Every row gives one point. A path goes straight from each point to the next, and from the last back to the first. The post is the endless flat space through its rows: a point in 2 columns, a line in 3, a plane in 4, and so on, so that a path can go around it. Count how often the path circles the post. Going back the other way cancels.

Post, one row:
[[-8  6]]
Path:
[[ 10 -35]
 [-25 -11]
 [-44  41]
 [-26  75]
 [ 14  18]
 [ 14 -15]
 [ 20  12]
 [-20  68]
 [  2  18]
 [ 33 -35]
 [ -4 -41]
 [-22  -6]
 [-42  24]
 [-16  38]
 [  4  10]
 [ 23 -25]
 [-15 -26]
 [-27   1]
 [-39 -13]
 [ -2 -32]
 [ 11 -17]
 [ -4 -14]
 [-40   8]
 [-38  65]
 [-36  61]
 [-53  10]
 [-25  -8]
 [-38  23]
 [-10  32]
 [ 39  17]
 [ 21 -14]]
Times around: 3

Post:
[[  5 -70   6  16 -72 -28]
 [ 16  38   3   8  22 -12]
 [  3  14   8  21  22   7]
 [ -6 -27  16 -12 -11   2]
 [ 11  15 -21   5  13  -6]]
Path, 27 rows:
[[ 29  -7  33  -7 -44  -4]
 [ 34  -2 -10 -13 -11 -28]
 [ 13  -3 -34  -2  25 -36]
 [  2 -59 -45  35 -62 -41]
 [ -9  46 -29  12  38 -42]
 [ -9 -17  44  -1 -49 -23]
 [ 20 -13  19  -1 -29  17]
 [ 16  -9  -4 -21   0   5]
 [ 23  -4  41  -1   8 -33]
 [ -5 -34  27  19 -41 -37]
 [-32 -43  36   2 -54 -21]
 [ 13 -57  35  26 -84   7]
 [ 49  36   0   6   3 -27]
 [ 18 -22 -15 -31  34   3]
 [ -2  20 -51  14  17 -47]
 [-20  43 -77 -15  22 -13]
 [ 17  26 -38 -28  -8  -7]
 [ 34   8  30 -23 -12  -4]
 [  6 -16  62  -1  -4  -3]
 [  2 -16  27 -15   6 -43]
 [-45 -53  -7  45 -19  16]
 [ 19  56  69 -24   3 -32]
 [ 23  21  22 -44  37  39]
 [ 26 -46  -6  32  -5   6]
 [-21 -73  34  42 -38 -21]
 [-23 -33  47   6 -20  -2]
 [  9  -3 -28  46 -39 -12]]
Times around: 5

Post (8 x 9):
[[-25   9 -19  45  18  -4  21 -11 -14]
 [ 18  -3  20  16 -39 -25   2  15   9]
 [-16   7  17  17   7 -21   0   1 -30]
 [-15 -26 -20  18 -27 -28 -21 -10   1]
 [ -3  14  32   9 -11   1 -42  13   0]
 [ 28 -36  -5 -12  30  22   4  21 -50]
 [ -1  72 -31  74  14 -53 -59 -20 -11]
 [ 23  -1  -4  -5   7  -2  30 -30 -17]]
Path:
[[ -7   0  11  41 -12  20   6  13 -36]
 [ 42  14 -29  19  24   4   9 -19 -41]
 [ 15  -2  12  26 -33 -28 -34   8   3]
 [-39  12  59  -6  17 -27 -24  15 -11]
 [-14   4  34 -15   5  -5  -3  15 -36]
 [  1  36  34  12 -33  21 -14  -8  32]
 [ 24 -27  20  48  11 -31  -7  33 -77]
 [-20 -10  28  33  12 -27 -33  29 -23]
 [-14 -44  34 -51 -61 -11  22   7  40]
 [-21 -31 -48  22 -22  14   1 -20  13]
 [ 24   3  13  27  16 -16 -50  20 -60]
 [  4 -14  28 -14   3  72  -3 -19  20]
 [  5 -33  -1  -1  59  40  37  29 -32]
 [-21 -33  30 -61  -5  82   1 -15  46]
 [-15  12   8  20 -38  11 -13 -10  17]
 [-20  -5 -43  75  42 -39 -64 -11 -95]
 [ 32  15 -30  58  15 -27   8  11 -14]
 [ 48   6 -12 -42  11 -41   1 -13 -36]
 [-15  18 -20   3 -12 -26 -16 -26 -17]
 [ -4 -25  10  26 -61 -20 -35  -1  10]
 [-17  23 -36  76  14  -8  -5 -16  19]
 [ 11  11 -11  11  15 -41  -8  -2  -7]
 [ -6  12  19  22 -12 -36  41  24 -30]]
Times around: 5

Post, 11 rows:
[[ 13  -7 -27   0 -13 -28   7 -35 -26  27  -9  -9]
 [ 31  37 -17  -4 -15 -42  45 -17 -13  25  -5   7]
 [ 51   5 -28 -26 -14   1 -14   0 -22  27 -34  -8]
 [ -9 -12   4 -14  17 -28  16   4  35  19   2  -9]
 [  6   3  12   5 -56   1  14  -2  17 -30   6  13]
 [ 18   8 -17  -6   7 -27  51 -13  -3 -13 -26   2]
 [ 17  22   6  16   3  30   4   3  51  18 -34  12]
 [ 18   2  26  38  19  14 -71  19  20  15 -16  -8]
 [-13   0  37 -11   6   2   5 -21  35  17  -8 -16]
 [ 29  34  22  11 -45  61 -42  23  91 -11 -17 -29]
 [  1 -14   4 -13 -45  36  11 -18  -3 -34  36 -23]]
Path (25 x 12):
[[ 64  58   7 -36 -54   8 -43  52  11  -3 -58 -32]
 [ 30  21  18  21  26  14   1  26  -5  18 -38   8]
 [ 43  20  -9 -19 -55  17  -6  12 -26 -12 -30 -34]
 [ 15 -33  18 -47 -12 -30  13   7 -30  13   8 -20]
 [ 44   0  -2  -1  11   1 -24   7  50  32 -41 -12]
 [ 31 -26   5  -1  -8  29   1 -43   9 -18 -23  -7]
 [ 20 -14  16  36 -11  22 -17 -22   5  -5 -16 -33]
 [ 38  10   8  25  12 -14 -24   7  37   4  -3  -5]
 [  7 -16 -22 -15 -15 -37 -13   5 -14  31   7  72]
 [  2  -4  -7 -30 -14 -15  15   9 -14  -2  -8  11]
 [ 63  17  -9   8   8 -24  -7  89  21 -22 -42  10]
 [ -3  -2  29  16 -22  -1  -6   3  74 -24   0 -26]
 [ 41  34 -19  -7 -34 -25  18 -21 -41 -24  45  14]
 [ 25   9  -8  -4 -29  43  14 -26  42 -22 -17  14]
 [-41 -17 -18   0  44 -19  63 -15  15 -18  -2  62]
 [-48   0  66 -15  -6  38 -10 -15  43 -34 -24 -33]
 [ 64  34  26  -9 -11  28  -8  62  30  18 -27 -27]
 [ 66 -26  -5 -24   2   5 -12 -22 -19  15 -47   2]
 [ 13  -1  13  14 -19 -21 -68  22  35   0  21  14]
 [ 25  49  31 -14 -33  12 -23 -24 -12  37 -23  -8]
 [ 27  29 -26  50 -95 -23 -41  21 -15  33   4   7]
 [  1  15  68  22   4  22  11   8  90  32  47 -15]
 [ 36 -17  -9  -8  -1   7  22  13  14 -78 -55  38]
 [ 33  -8 -19  16   2  31  56  19  42 -56  35  22]
 [ 31  49  22  19 -13   1  13  49  22 -39  19  35]]
Times around: 4

Post (17 x 18):
[[-20 -23  80 -43  27  49  15  41   5  -8 -30  14 -21  37  16 -30 -14  20]
 [ 18 -29 -16 -45  10 -45  -2   9 -39   5 -31   2  11   7  41  -3  -6  14]
 [ -7  14  -9 -40   1   1  31   8  49  21 -25  -8 -23 -22  -5 -21 -24  37]
 [-43 -31  -4 -13 -12   2  47  31  -2  27 -34  20 -19 -12  22 -23  17   2]
 [ 25  35  17  21  46   0 -32 -25 -21  14  31   3  23  -1  24 -25  11  12]
 [-17 -16 -12 -21 -15  21  33  -4  23 -11 -25  12  -4  -5  -2 -79  -5  -8]
 [-36  15   3  10  33 -34 -19  -2  57  12  -1  -1 -14 -32 -18 -45   8 -10]
 [-21  30  50  34  31 -33 -47 -28  14  -2  30 -10   8  -2  32   3 -13  -3]
 [-40 -33  72 -15 -13  36   5  71 -32   2 -34  16   0  16  20 -36 -53  28]
 [  5  -5  18  -9 -12  16  13  49   9 -17 -21  39   5  17  23 -15 -19   5]
 [  1 -11 -38  22  11   7 -14 -44 -26   8 -41  22  11  10  10 -18  -2   1]
 [ 32 -38   6  14  -8 -11 -46 -10 -15  13 -14  -4  11 -12  22 -14  -2  37]
 [-26  24  19  33  46 -32  -6 -23  21 -17  34 -23 -36   9  -7 -33 -15  25]
 [-16 -12  13 -19  23  -2 -19  -1   6 -16  12 -35  14  18 -12   0   2  11]
 [-54  25  10  -9  39 -25   6 -12  33 -19  45  35 -32 -23  -1 -33  -7  11]
 [  8  28  17  17  39  -7  -3 -13  20  -2  51 -36 -36 -28 -16 -17 -26  -5]
 [-15  34  30   3  10 -16 -27  -6 -26  13  35  -3 -32   1  -2 -14  23  -3]]
Path (26 x 18):
[[  5  -6 -19 -62  45 -22  23 -23 -34 -31  -8  -1  18  44  51 -45  19 -18]
 [-67   1  42  21  32  -4  41  22 -33 -52 -13  23  -5  21  58 -31 -63  40]
 [-38  33  22  28  50 -45  -1 -18 -33  -7   5  53   4  14  28   5 -14  28]
 [  3 -23  14 -20   0  24 -12  10  19  21 -41  10  -5  -7 -10 -45 -16  -6]
 [ -4  27  12  31  41  32  -2  -5  34 -28  30  66  -8  36  -2 -26 -11  -2]
 [-30 -21 -41  -3   7 -20  -2 -40   5   9  -8 -12  27 -25 -24 -38   1 -35]
 [-21  -4  -6   9  29 -11  52 -12   4 -41  -3  -1 -31  -9   7 -62 -56  30]
 [  5  20  32 -37 -10  29  31  10 -41 -14   9  19 -46  10  35 -21 -24  26]
 [-34 -95  54 -37   1 -16 -28  47 -45  22 -28 -30  -8  39  34   6  14  50]
 [-28  -6  17  19  -8 -33  22  25 -40  41 -12  46 -18  -2  55  -7 -23  14]
 [ 24 -20  62  38 -22 -24  31  42 -52  28 -24  21 -20   7  77 -15  -5   3]
 [-66  -3  21  19  29 -26 -21 -18  15 -35 -18  -2  31  16  16 -25  39   7]
 [-34  34 -14  42  25 -12  -7  26  54  28  -2  37 -49 -12  -4 -45  45  -4]
 [-65  13  41 -25  13  -6 -10  26   9  56 -35  50 -26  21  23  -2  20  11]
 [-75   3 -33 -27  28 -28  60  10 -30  36 -13   4  -9 -23 -19 -16 -30  13]
 [ 23  14  40  14  20  -7  -7   8 -78  20  27  15  -8 -10  47 -13 -15  48]
 [  4  48   9 -20  38   5 -17 -27  38 -38  31  36   8   8  20 -44   1  10]
 [ 17 -50 -41  -3 -37 -32 -23 -11  18 -12 -31 -19  11  13   4 -60   1 -24]
 [ -6   8 -37  15  -6  -2   7 -13  22  31  -3  33   6   8   5  -7  24  46]
 [-18 -47  -1  25 -46 -34 -29  -2 -25  60 -80 -24 -24 -27  -6  -5  15  12]
 [-30  26   8  20  -5   4  37 -42   3   4  31  19 -18   5  11 -43 -13 -39]
 [-29 -36  -6  14   0 -35 -27   0   4  28 -42 -34  22  31  30 -18 -21  20]
 [-30  36  51  29  33  52  -8   9 -10 -32  35  46  -1   5  35 -65 -16  18]
 [-18  26  50  -6  63  -1  54  25 -25 -43  44  33 -44  23  27 -30  11 -28]
 [ 43 -30  24 -13   5  40 -29 -34   3  14   9 -79  -2 -10 -34  -2 -26  15]
 [  6   0 -46 -21  12 -62  18  37  12  31 -34   9 -14  -6  11  -3 -40  -8]]
Times around: 1

Post, 17 rows:
[[-17   3 -29 -11   0  15 -20 -27  21 -36  -2  -6  37  17 -13 -30  -2  26]
 [ -4   9 -17  20   7  27 -22 -11  47  -2  -7  -8  31  13  -5 -22  57  33]
 [  4  36 -21  -8  -8   4 -21 -25   1  14  11  -5   6   1  13 -57  -2 -23]
 [ 12  33  20 -17 -22  32   5  -6 -36 -13  26  20  22   0  -7 -40  14 -15]
 [  6 -22 -14 -11  23 -39  17  56  16  -5  -6  -4  -4  23  -6  11  12 -10]
 [ 28  25  46 -35  24  -5  74  52 -13   8 -22 -29  -3  -1   5  37 -25 -14]
 [ 33  -6 -10  -9  15 -53  50  57  -5  16 -14 -29 -15  17 -15  28   7  40]
 [ -5 -20 -26  19  -4  23 -46 -36  31   1 -22  33  18   1 -31 -17  30  19]
 [ 10 -19 -25 -13   0 -54  -3  27   7 -11 -32  -1 -26  19  33  46  -1  28]
 [ 21  35  -2 -28 -29   0 -29 -15   9  -8  -4  -7  17  22 -12 -13   9 -23]
 [ 20  22   6 -15   2  23 -44  -1   2  10   9  19   4  14 -13 -53   0   3]
 [-14  15 -23  -6  22 -41   3  33  25  -3 -31  33  -6  10  -1  29  -2  29]
 [ -3  32  14 -18  41 -19  46  52 -24  -6  13 -47   1  -9 -30  46  -1  -9]
 [-17  13  18 -25  -8   8 -13 -27   5  16  37  10  11   8  -9 -29   2 -10]
 [ -3   3  27  -2  32 -51  38  26   5 -27 -63 -21 -11  21 -15  25  16  32]
 [ 21  26  32 -31 -11 -16  36  52   0 -14   3 -27  -7 -30 -12  -5  -4   1]
 [ 19  34  30  22   7  -7  -6   4   9   0  25  11  23   1   6  -9 -27 -22]]
Path (30 x 18):
[[  1  -2 -19 -24 -21 -13 -26  12   0  14  -8 -36  12  -2 -41  11  13  -2]
 [ 27 -23  21  -9 -33   7  -1  20  16  15 -23  -5   4 -15   8  37  -4   1]
 [-11  -8  44  18   3   3   4 -11  23  13   1   7   8  -9   7  44 -28 -15]
 [ -8   1  32 -10  -1  46   5   3 -81 -36  44  49  34  17   0 -17 -21 -41]
 [ -2  46   3 -35  27 -46  20  20 -13 -16 -51 -51  -2 -12  -2 -10   2  46]
 [ 31  41  22   1  26 -48  16  18  -5   9 -58 -27 -39 -33   5  -1   4  28]
 [ 19 -14  28  -8   0  32  35 -20  34 -33  -1   9  14  -8  18 -16 -10 -16]
 [-20  42  18   8 -16  11   7  25  23 -58  -2 -12  17 -11 -19 -10   0  -7]
 [ -2 -13 -17 -36 -25 -46  32  38 -20 -19 -10 -22 -18  29  15 -25  30   0]
 [ -4  26 -14 -35   1  -4 -35 -27 -13 -22 -24  15  36  35   4 -10 -44 -31]
 [ 16  -3   0  36   9 -41 -56  -8  46 -24  -6   4  27  29 -15 -38  36  20]
 [ 12  33  45 -20  25   0  13 -13 -13 -28 -21 -42  38  13 -64 -52  25  -7]
 [ 25  12 -19 -40   1 -12  -9  29 -13  14 -15 -30   3  32  15   2 -10   4]
 [-53  29  17 -13  41 -26   1   8  13 -45  -3 -35  49   1 -28 -47  -3  -1]
 [ 16  29 -35 -12   5  30  -1  12 -40 -24 -17  56  19   0  -6 -10   4  40]
 [ -5 -28 -30 -26 -14 -21  45   2  28 -56  33 -49  10 -12  50  27 -14  12]
 [-11  29  11 -29  24 -27  30 -20 -10  -5  26 -57 -16 -16 -18 -40  36  -4]
 [ 41  56 -33 -38  10 -30  18  15 -27  34  53   0   0  32 -15  41 -45  12]
 [-28  32 -18  -7  -8 -22 -52 -78  45 -46 -34  13  18   7 -26  42 -31  32]
 [-21 -31 -44  18  58  17 -44  33  62  37  23  65  -1 -23  -1   4 -15   5]
 [  9 -36  33  15  -5  40  -7  15  -6 -10  24  95  17 -12 -55 -39  30 -41]
 [-20   7  -5   9 -11 -39   6   1  12  25  41  21  -3  29 -15   6   2   3]
 [-57  26   1  18  36  27  17   5 -17 -27  24  44  59  18 -13   9 -51  27]
 [ 15 -13   6 -56 -10 -27  46  27 -28  10 -18 -22  16   4 -18  61 -33  11]
 [ 24   4  17   5  41 -12  10  57   1   5 -14  36  -7 -30 -17 -54  34 -42]
 [ 14  30  11  10  39 -16 -34  -7  33 -50  -3 -24   3  17   1 -46   4 -22]
 [-27  23 -40 -16  31  23  21  18   3  -3  50  30  24  17  10  23 -30 -22]
 [ 67  -6 -35 -64  -7  -3  14  44 -22  -6  56 -49   0  42  19  18 -14 -46]
 [ 11  82  -5 -31 -10 -22  11   6 -15  18 -13 -16 -18  30 -21  53  -3 -43]
 [-14  34 -17  12  19  10 -48 -18  34 -21 -24 -12  53  41 -65   1 -27   8]]
Times around: 3
